Every row gives one point. To make a cloud, some directions were put in groups of two or more. Within a group, all points are equally far from the middle, so they leave a hole (a ring in 2 directions, a hollow ball in 3). The other directions are filled evenly. Then the cloud was stretched, turned, moved and blurred a little. Count the holes, and give their numbers of directions, smallest first.

Cloud:
-0.27,-0.29,0.55
-0.40,-0.17,0.38
0.01,0.59,-0.10
-0.35,0.46,0.40
-0.44,0.00,0.56
-0.01,-0.31,0.73
0.58,0.28,0.27
-0.24,-0.06,-0.30
-0.36,0.18,0.70
-0.15,-0.41,0.39
-0.37,-0.13,0.60
0.07,-0.41,-0.18
0.52,0.38,-0.38
0.42,0.32,-0.52
0.30,-0.12,0.76
0.62,0.20,0.31
0.74,-0.02,0.22
-0.33,-0.16,-0.06
-0.36,-0.20,0.09
-0.16,-0.40,0.30
Holes: 1 (3)

Cloud, 30 rows:
0.39,0.49,0.27,-0.25
0.21,0.09,0.43,-0.35
-0.27,0.19,-1.02,0.01
0.29,-0.54,-0.12,0.32
0.24,-0.58,-0.12,-0.13
0.37,0.01,0.50,-0.25
-0.53,-0.14,-0.75,0.28
0.49,-0.14,0.43,-0.13
-0.15,-0.45,-0.43,0.39
-0.02,0.44,0.20,-0.38
-0.10,0.30,-0.88,0.11
0.11,-0.50,0.17,0.13
0.49,0.35,-0.50,-0.11
-0.24,-0.27,0.77,-0.28
-0.10,-0.54,0.18,0.08
-0.33,0.27,0.01,0.36
0.03,0.31,-0.75,-0.12
-0.31,-0.40,0.42,-0.43
-0.09,0.47,0.32,-0.41
-0.37,0.60,0.18,-0.39
0.36,0.09,0.05,-0.29
-0.73,0.36,-0.26,0.04
-0.60,0.19,-0.80,-0.05
-0.76,-0.23,0.34,0.10
0.36,-0.47,0.13,0.23
-0.25,-0.28,0.04,0.33
-0.41,0.03,0.40,-0.63
-0.31,-0.05,0.38,-0.57
-0.16,0.24,-0.06,0.43
-0.40,-0.05,0.55,-0.60
Holes: 1 (2)

Cloud, 55 rows:
0.16,-0.37,0.41,-0.29,-0.05,-0.49
-0.65,-0.01,-0.13,-0.38,0.28,0.29
0.18,-0.06,0.46,0.45,-0.52,-0.48
-0.07,0.14,-0.13,-0.31,-0.30,-0.17
-0.47,-0.30,0.06,1.21,-0.19,-0.32
-0.14,-0.55,-0.21,0.44,-0.40,-0.20
0.16,0.79,-0.59,-0.51,-0.03,-0.37
-0.29,0.09,-0.34,-0.52,0.29,0.41
0.60,0.30,-0.38,-0.06,0.34,0.18
0.42,0.06,0.05,-0.18,0.25,-0.03
0.28,-0.24,0.13,0.29,-0.48,-0.33
-0.15,0.32,-0.01,-0.20,-0.31,0.52
0.17,-0.16,-0.09,0.61,-0.13,-0.67
-0.01,-0.05,0.22,-0.71,-0.13,0.37
-0.03,-0.11,-0.08,-0.44,0.00,-0.16
0.77,-0.61,0.67,-0.21,-0.16,0.03
-0.30,-0.68,0.86,0.08,-0.25,-0.25
-0.68,0.14,0.21,0.20,-0.20,-0.12
0.41,0.04,-0.43,0.08,-0.45,-0.43
-0.38,-0.15,0.49,0.39,0.10,-0.09
0.55,-0.47,0.18,0.01,0.02,-0.46
-0.05,0.14,-0.41,-0.40,-0.53,-0.68
-0.29,0.02,-0.31,0.56,0.14,-0.40
-0.29,0.19,-0.31,0.10,-0.99,-0.01
0.48,-0.24,0.35,-0.32,-0.35,-0.38
-0.31,0.69,-0.38,-0.42,-0.45,0.02
0.34,-0.28,0.28,-0.06,0.62,0.52
0.15,-0.49,0.22,0.39,0.33,0.07
-0.67,-0.25,0.02,0.63,-0.72,-0.11
0.20,0.09,0.09,-0.78,0.02,0.65
0.15,-0.09,0.17,-0.48,-0.26,-0.16
0.54,0.49,-0.31,-0.08,0.27,-0.17
-0.50,0.16,-0.38,0.64,0.09,-0.29
-0.35,0.58,-0.75,0.21,-0.26,-0.20
-0.17,0.33,-0.09,-0.02,-0.01,-0.42
-0.39,-0.23,0.04,-0.01,-0.62,0.42
-0.39,0.38,-0.26,0.10,0.26,-0.07
0.30,-0.14,-0.01,-0.13,-0.27,0.97
0.18,0.29,-0.16,-0.90,-0.10,0.16
-0.55,0.08,-0.35,0.76,-0.55,-0.28
-0.48,-0.30,-0.35,0.24,-0.37,-0.14
0.11,-0.47,0.29,-0.14,-0.66,-0.04
0.01,-0.56,0.32,-0.11,-0.22,-0.18
0.41,-0.46,0.28,0.07,0.10,0.42
-0.01,-0.35,0.64,0.08,0.12,0.51
0.09,-0.01,0.15,-0.55,0.45,0.35
-0.12,-0.32,0.34,0.26,-0.47,0.01
0.68,-0.15,0.53,-0.79,0.59,-0.13
0.68,-0.47,0.47,-0.22,0.41,0.51
0.44,-0.27,-0.01,-0.45,-0.23,0.05
0.49,0.11,0.05,-0.35,0.46,-0.22
0.68,-0.10,0.24,-0.93,0.58,0.18
-0.02,-0.38,-0.17,-0.16,-0.41,0.18
0.23,0.76,-0.16,-0.22,0.00,-0.03
-0.37,0.13,-0.53,0.85,-0.73,-0.19
Holes: 0
